Each row of a before or after table is a point. One or more steps were done to the points. Then noise was added and the rows were shuffled. The steps act on how far a point lies along the listed directions, d1 being the first. What was done? A step turns or swaps two directions, mirrors them in a line or flattens them onto one, adds a multiple of one to another, or multiplies one. Angles are multiples of 10 degrees, from the lower direction toward the higher: turns from -170 to 170, lines from 10 to 170 but not 90. Use the fewest steps. Two steps may share a direction if one is a turn and the other turns, adds or multiplies; they go together, in the order done. Otherwise the lowest direction goes first.

Directions:
(1): [-10  52]
(2): [52 10]
Before, 13 rows:
[[  7 -52]
 [-53 -14]
 [-32 -22]
 [ 18 -45]
 [-13 -24]
 [ 15   2]
 [ 60 -39]
 [-25 -52]
 [ 48 -38]
 [-34   4]
 [  6  -1]
 [-50  25]
 [ 29  30]]
After, 13 rows:
[[ 88 -18]
 [-25 -20]
 [ 70 -21]
 [-75  10]
 [  9   1]
 [-87 -18]
 [-47 -42]
 [-54 -21]
 [  2 -37]
 [ 50  27]
 [-53  -3]
 [ 20 -30]
 [ 25   4]]
Steps: multiply d1 by 0.7; multiply d2 by 1.6

Directions:
(1): [26 56 19]
(2): [-59  22  17]
(3): [  8 -24  60]
Before (11 x 3):
[[-46  49 -36]
 [-25  33  35]
 [ -8 -47  49]
 [  5 -24 -32]
 [ 37  31 -52]
 [  7   9 -55]
 [ -7  51  -6]
 [ 69  24  36]
 [ -5  43 -38]
 [-54  51   6]
 [ 30   1  25]]
After:
[[ 17 -95  11]
 [ 37  28  30]
 [-26  -6 -68]
 [ 10  12  61]
 [-14 -16  57]
 [-57  11  50]
 [-23  36  63]
 [-50 -23  25]
 [  7 -41  -7]
 [ 52  -2  54]
 [ 30  29 -17]]
Steps: multiply d1 by 1.3; turn d1 and d3 by 120 degrees

Directions:
(1): [ 60 -37   7  10 -42 -40]
(2): [-11   3 -30 -48 -65  31]
(3): [ 57  -9 -15 -42  44  34]
(4): [ 35  83  -3   9 -12 -10]
(5): [ -7   9  74 -51  -2 -15]
(6): [-16   4 -43 -40  21 -66]
Before, 11 rows:
[[  7  -6 -42 -15   9  21]
 [ -4  44  24   8  -6 -40]
 [-61  10  55  23 -65  31]
 [-31  52 -31  14 -40   7]
 [ -9  16  -5 -19   3   9]
 [-19  51 -20  43 -36  35]
 [-37 -25  37  13   7  -6]
 [ 16 -14  13  19 -85  48]
 [ -1   1  45  -8  31  -6]
 [-19 -32 -32 -22 -52  14]
 [ 29 -53  34  12 -23 -15]]
After (11 x 6):
[[ 26 -29 -24  43  27 -96]
 [ 55 -71  29  23 -31 -42]
 [  3  37   0  24 -41   4]
 [  0  -2 -15 -29  23   6]
 [-39  49 -72  36   4 -15]
 [-10   3  60 -16   8  23]
 [-36 -23   9  27   4  12]
 [-19  22  -4 -21  13   3]
 [-33  55 -64  71  27 -15]
 [-66  18 -25  71  27 -50]
 [-15 -39 -48  -7   0 -48]]
Steps: multiply d1 by 1.6; swap d2 and d6; add 1 times d3 to d5
